Each row of a before or after table is a point. One or more steps were done to the points. Then noise was added and the rows were shuffled. The steps act on how far a point lies along the listed directions, d1 being the first. Write out the steps. A step turns or swaps two directions, mirrors them in a line or flattens them onto one, adds a multiple of one to another, or multiplies one. Angles are multiples of 10 degrees, from the lower direction toward the higher: turns from -170 to 170, lines from 10 to 170 but not 90. Use the fewest steps. Two steps may share a direction if one is a turn and the other turns, adds or multiplies; they go together, in the order done. Otherwise the lowest direction goes first.
In the rows, 128 means zero.

Directions:
(1): [169  77 116]
(2): [ 92 112  74]
(3): [166 168  90]
Before:
[[ 68 116  92]
 [ 64 166  74]
 [ 99  50 149]
 [114 180 138]
 [171 142  98]
 [171  92 106]
 [112 136 138]
 [ 54  62 131]]
After:
[[ 61  62 164]
 [147 119 107]
 [149 144  91]
 [122 127 137]
 [134 156 127]
 [101  77 174]
 [ 71  96 115]
 [ 74 124  77]]
Steps: multiply d1 by 0.4; turn d2 and d3 by -20 degrees

Directions:
(1): [ 69  91  99 148  68 165 127  99]
(2): [149  87 121  74 105  73 164  84]
Before (12 x 8):
[[ 73 112  94 173  75 172 134 121]
 [138 166 139 156 180 134 128 165]
 [101  87 121 112  93 118 161  81]
 [112 157 144 177 144 175  99 165]
 [ 88 148 134 184 123 194  90 174]
 [139 164 152 126 141 120  98 133]
 [ 81 160 116 218 141 248  56 173]
 [195 196 174 125 217 110 115 177]
 [107 132 133 130 107 142 121 114]
 [ 83 151 103 203 141 216  76 171]
 [139 152 157 106 155 125 127 146]
 [148 139 166 124 152  85 136 137]]
After:
[[124 165 150 136 135 134  94 136]
 [161 205 165 164 205 160  93 190]
 [ 59 116  83 192  98 213  91 137]
 [111 127 131 122 106 135 127 106]
 [ 68 119 118 178  90 193 100 145]
 [ 90 137 131 177 116 183 101 146]
 [ 81  92  91 147  63 145 152  98]
 [144 149 166 139 160 101 126 147]
 [115 161 131 173 165 154 121 162]
 [129 154 155 119 152 139 119 150]
 [ 49 118  92 206  88 248  73 131]
 [125  93 130  94 110  96 165  85]]
Steps: turn d1 and d2 by 30 degrees

Directions:
(1): [ 77 147 153 195  92 125 142 163  85  60 106 125]
(2): [104 146  77 123 168  99 186 129 180 112  55 116]
(3): [128 150 168 116 121  82 159 217 138 184 145  99]
(4): [ 54  55 112 120  89  89 156  93 114 163 145 123]
(5): [143 162 101 175 166 106 133  88  70 158 145  54]
Before:
[[118 134 158 141 105 100 140 143 121 130 126 118]
 [120 142 144 116 114  74 146 168 141 128 135 128]
 [128 173 174 124  98 110 148 225 146  90  97 144]
 [106 113 141 116 105 109 170 150 150 122  86 161]
 [108 133  85 158 148 111 174 126 125 102  98 101]
 [146 135  72  95 183 131 164  98 202 155  87 114]
 [169 163 168 163 131 163 115 172 111  74 101 132]
 [125 117 137  93 129  89 182 199 182 162 113 123]
 [148 142  97 172 147  82 137  86  99 172 152  74]
 [194 146 157  90 130 140 118 217 183 146 148 131]]
After (10 x 12):
[[105  79 117  77 115 122 170 153 203 114  87 174]
 [113 116 142 106  96  94 132 149 153 103 129 161]
 [101 125 100 153 134  99 179 149 124 122 112 101]
 [149 153  58  94 202 123 180 106 218 151  67 104]
 [109 110 163 132  87 106 135 137 123 123 129 137]
 [120 123 129 140 117  49 167 156 133 204 154  89]
 [249 185 144  89 165 206  81 198 217  64 104 177]
 [172 187 174 129 108 178  94 195 147  26  90 190]
 [249 235 189 174 163 216  72 197 112  41 101 140]
 [ 91  82 122 121  97 119 159  99 136 111  90 168]]
Steps: add -0.5 times d1 to d2; turn d3 and d5 by -60 degrees; multiply d4 by 2.5

Directions:
(1): [108 161 116 108 108 189  83  78 156 159  73  67 106  78 193  88 132  91
 138 119]
(2): [189 181 152 140 154 124 147 149 117 105 110 164 131 111 138 113  71  78
 236 105]
Before, 9 rows:
[[133 112 136 124 129 125 135 136 118 132 141 129 127 147 120 121 150 130
  111 118]
 [140 155 136 130 118 152 115 100 153 135  76 113 127  98 155  85 127  95
  172 118]
 [136 131 140 139 125 134 118 135 118 117 124 126 130 129 141 145 104 106
  134 129]
 [130 138 121 132 132 126 130 115 114 123 140 135 130 144 115 128 119 130
  111 127]
 [133 143 120 117 121 156 106 115 136 152 103 110 133 109 150 110 115 100
  127 127]
 [139 131 121 141 140 119 131 129 129 118 123 137 125 135 129 138 123 140
  118 124]
 [184 208 145 140 143 152 131 132 123 117 102 136 130  87 166 100  64  53
  249 116]
 [ 80 150 103  96  89 201  71  71 163 172  72  35 107  87 192  99 170 121
   51 139]
 [118 120 104 111 121 156 104  99 148 135 111 105 129 117 159 136 120 130
  122 116]]
After, 9 rows:
[[134 131 140 139 123 138 116 132 120 119 122 122 129 126 144 143 104 105
  133 129]
 [124 136 116 115 117 156 104 112 138 154 107 106 132 112 149 112 122 107
  112 130]
 [133 141 122 133 133 126 133 116 114 122 139 137 129 144 115 127 118 128
  115 126]
 [128 147 130 126 112 157 108  92 157 142  75 101 124  98 158  85 138 102
  152 121]
 [165 208 136 131 131 174 112 111 135 132  86 106 121  73 187  89  77  50
  231 116]
 [ 65 124  98  98  85 185  77  79 159 171  93  40 114 108 171 115 188 148
   14 148]
 [112 112 104 110 118 154 105  99 148 136 117 105 131 122 153 140 126 138
  109 119]
 [140 133 122 140 140 120 131 130 129 118 121 137 125 134 130 137 121 137
  122 123]
 [137 114 137 126 132 123 138 139 117 130 142 133 127 147 119 122 147 128
  116 117]]
Steps: turn d1 and d2 by -20 degrees

Directions:
(1): [ 72  54 120 139 200 127 158 145  98 132 106 142 148 123 122  56  93 103
 128 191 138 172 129 141 117 157  93  93 132  84 158 232]
(2): [135 180 117  95 119 142 150 181 104 115 194 114  96 187 125 141 140 103
  78 241 189 128  86 129  88  75 125 110 186 119 141 107]
Before, 10 rows:
[[160 186 119 123  99 134 115 138 148 117 150 103 106 143 137 170 153 169
  136 114 127 109 137 111 137  88 152 148 134 161 118  62]
 [128 151 115 100 125 133 147 151 120 106 156 133 107 154 114 137 129 117
   98 175 157 139 103 128 103  93 119 117 153 119 145 129]
 [136 199 112 123  93 138 118 152 152 129 163 110 130 162 139 178 156 134
  100 137 162 119 110 120 131 110 151 151 161 156  99  70]
 [123 144 124 113 108 139 120 156 119 107 173 118 110 173 131 123 144 115
   99 179 156 144 112 124 107 107 128  99 151 128 138 129]
 [117  78 134 158 123 117 111  71 153 138  75 132 150  81 109 121 122 162
  182   7  66 120 178 117 172 156 145 152  46 150  99 143]
 [174 187 114 109  69 142 137 135 123 113 185 104 107 172 145 177 149 139
   85 165 165 101 130 128 121  70 159 128 158 146 129  37]
 [157 120 137 151 105 123  86  74 172 124  94 130 141  66 135 148 150 154
  197  33  75 102 148 122 161 176 145 154  93 152 118 105]
 [ 84  87 135 136 177 149 156 157 108 107 118 121 127 111 131  93  96 121
  133 207 122 170 128 144 101 132 105 104 134  89 166 192]
 [139 120 146 130 126 127 137 120 145 141 112 129 115 106 125 140 114 146
  118 121 122 115 129 129 140 139 123 136 116 131 100 112]
 [136 185 140 101 105 132 117 146 133 135 172 114  94 166 130 175 148 116
   97 165 160  93 104 133 115  85 146 138 183 156 102  79]]
After (10 x 32):
[[100  95 116 119 163 126 151 134 117 112 117 144 132 125 109 100 108 117
  119 156 137 161 121 134 112 130 103 110 129 105 151 186]
 [119 158 134 113 131 158 150 177 110 101 167 105  98 148 132 140 122 120
  106 234 147 146 104 138  86  86 123 114 166 105 154 123]
 [173 185 131 120  52 130 102 102 159 123 150 106 106 136 110 192 164 164
  139  50 112  81 140 106 148  85 172 165  92 179  83  35]
 [ 73  61 144 144 185 116 125 111 126 152  83 142 144 104 128  93 102 117
  146 117 108 138 145 145 144 167 114 122 130 119 121 204]
 [ 97  36 121 162 168 122 146  91 116 131  78 137 168  94 142  74  94 139
  147 104 106 156 182 141 156 170 120 106  92 107 151 189]
 [ 94  87 126 133 146 129 124 141 114 115 135 129 134 141 128  83 123 114
  122 157 134 164 132 130 123 144 114  91 128 112 146 188]
 [ 80  85 117 164 165 123 126 124 146 145  85 138 176 103 137 102 115 131
  144  93 120 158 148 130 156 183 121 134 110 128 114 182]
 [113  92 121 154 161 122 121 113 144 130  85 124 144  96 134 106 117 168
  173  76  88 142 169 121 159 148 128 136  93 137 131 156]
 [143 124 148 127 123 126 136 120 145 140 117 127 113 108 125 144 114 148
  114 121 124 114 129 128 137 137 123 136 118 131 101 110]
 [181 166 136 133  76 128  85  85 175 117 125 121 121  90 137 178 169 156
  178  52  93  85 134 117 151 146 155 161 110 164 112  63]]
Steps: swap d1 and d2
